Rows are points. The points of each table are mixes of a few directions, plus a little noise. Count the directions of each table, and those that both share. Where both have some left over, give the other angles between the two spaces (their principal angles), to ten degrees, smallest first.

First:
[[   9   31  -18]
 [ -30 -109   64]
 [ -22  -80   47]
 [  17   62  -36]
 [  15   53  -32]
 [   4   14   -8]
 [   8   29  -17]]
Second, 6 rows:
[[ -8 -29  17]
 [-15 -54  32]
 [ 12  42 -24]
 [-13 -48  28]
 [ 33 120 -70]
 [ -8 -30  17]]
Directions: first 1, second 1, shared 1

First:
[[  16   35   49  -51  -15  -14  -18   -5]
 [ -12  -26  -36   37   10   11   13    3]
 [  38   83  113 -121  -33  -33  -43  -12]
 [ -14  -33  -44   48   13   13   17    5]
 [ -19  -41  -56   59   16   16   21    6]
 [  -2   -5   -6    7    2    2    2    1]
 [  17   38   52  -55  -16  -15  -20   -6]
 [ -24  -52  -72   76   21   20   27    8]]
Second (7 x 8):
[[  2   6   6 -13 -12   0   2   4]
 [ 44  88   6  36  91   5   5  -7]
 [  0   5  -9  12  25   4  -5 -13]
 [-41 -60 -21 -36 -43   9 -16 -30]
 [-21 -65   4   3 -64 -15   6  32]
 [ 51  75  64 -37 -53 -19  34  74]
 [-35 -49 -51  36  54  16 -27 -59]]
Directions: first 1, second 3, shared 0; angles 30

First, 10 rows:
[[ -11  -31   31   34   -8   10   26  -39   36  -32  -70   15]
 [  26  -61   73   62   30   47   32  -27   33  -63  -49  -18]
 [   5   22   18  -12  -13   30   52  -30   63   26   30 -121]
 [  -5   37  -94  -47  -20  -29    9   89   54   61   43   21]
 [ -23   22  -24  -18  -21  -24  -16   -8  -19   17   -4   27]
 [  11  -29   37   35   33   56  -38  -35  -70  -41   16   18]
 [  32  -47   68   49   34   53   28  -22   23  -48  -17  -46]
 [ -13   -7   -7   16   -3   56   -5  -37   -1   -8    5    9]
 [  -2   47  -55  -63  -14 -112  -32   80  -39   50   26   39]
 [ -23   47  -47  -54  -22  -86  -55   28  -79   39   20   57]]
Second, 9 rows:
[[  18  -35   42  -76  -57 -114  -51  -24  -26   66  -14   27]
 [ -32   25  -13   54   19   45  -37   65  -21   28   97  -67]
 [ -24   -3   27   34   13  -25  -42   26  -44   10   26  -55]
 [  25  -14  -36   -4    8  104   29  -10   50   -7   31   28]
 [  12  -34   24    1   15   -8   12  -42   -4  -43  -66   10]
 [  -1  -16  -25    5    0   58  -16   17   21   26   54   -9]
 [ -23   34  -43   17   15   -2   58   -3   33  -50  -73   19]
 [  58   24   90  -74  -42 -119    3  -44  -57   16  -23   52]
 [ -34   18  -66   44   30   61   44   16   47  -44  -33   -6]]
Directions: first 5, second 5, shared 2; angles 30, 80, 90

First (10 x 20):
[[ 48   7  -2  32  16  -5 -24 -14   3  25 -14 -21  12   7  22 -38 -27 -41
   14 -32]
 [-43  -2 -30 -52  17  -4  26  -9 -19 -33 -16  11 -37 -10   1 -35  16  15
   34   9]
 [ -3  -9  -8  32  23  37 -36 -15  -8 -12  18 -31  12  -8  -8  38 -30  -7
    4  -3]
 [ 48 -16  44 -30  11 -18  15  -8   9  -2 -88  25 -12  -3  14 -60  13 -17
   -1 -26]
 [-46  30  15  14   0   1  32  40 -27 -10  22  35  20  25  16  16  -7  35
    0  28]
 [-18  18  -7 -43  20   4  28 -29   0   4  23  29  16  38 -19 -12 -11   9
   32  15]
 [ 28 -23 -29  25 -13  -1 -44 -11  14   7   1 -52 -22 -38   0   4   5 -29
  -11 -23]
 [ -1  18  31  28 -41 -13  15  38  12  28  37  24  34  22  -4  44   9  22
  -41  22]
 [ -5  -8  -8   7 -49  -1 -11   5  31  21  61 -12   9  -6 -38  71  23  15
  -41  22]
 [ -8 -15  -6 -11  14   0  -1   3 -16 -29 -43  -8 -32 -27  16 -28   9  -2
   10 -11]]
Second:
[[  14   -4    2   19  -11   -5  -12    9    5    8   -3  -12   -2  -10
     7    2    3   -8  -13   -8]
 [  -1    0    0   -2    1    1    1   -1    0    0    0    1    0    1
    -1    0   -1    1    2    1]
 [  83  -24   11  116  -69  -32  -71   57   27   42  -21  -73  -13  -64
    43   15   20  -47  -80  -47]
 [   2   -1    0    4   -2   -1   -3    2    0    2   -1   -2   -1   -2
     1    1    1   -2   -2   -1]
 [ -26    7   -4  -35   21    9   21  -17   -8  -13    6   21    4   19
   -13   -5   -5   14   25   14]
 [  17   -6    2   24  -14   -7  -14   12    6    9   -4  -15   -2  -13
     9    3    4  -10  -16  -10]
 [  -7    2   -1   -9    5    3    6   -5   -2   -4    2    6    1    5
    -4   -1   -1    4    7    4]
 [  -3    1   -1   -5    3    2    3   -2   -1   -2    1    4    0    3
    -2   -1   -1    3    4    1]
 [   0    0    0    0    0    0    0    0    0    0    0   -1    1    0
     0    0   -1    0    0    0]
 [ -87   26  -11 -121   71   34   74  -59  -28  -45   22   75   13   66
   -44  -16  -20   49   82   49]
 [   7   -2    1   10   -6   -3   -5    6    2    3   -2   -6   -1   -6
     3    1    1   -4   -6   -3]]
Directions: first 6, second 1, shared 1
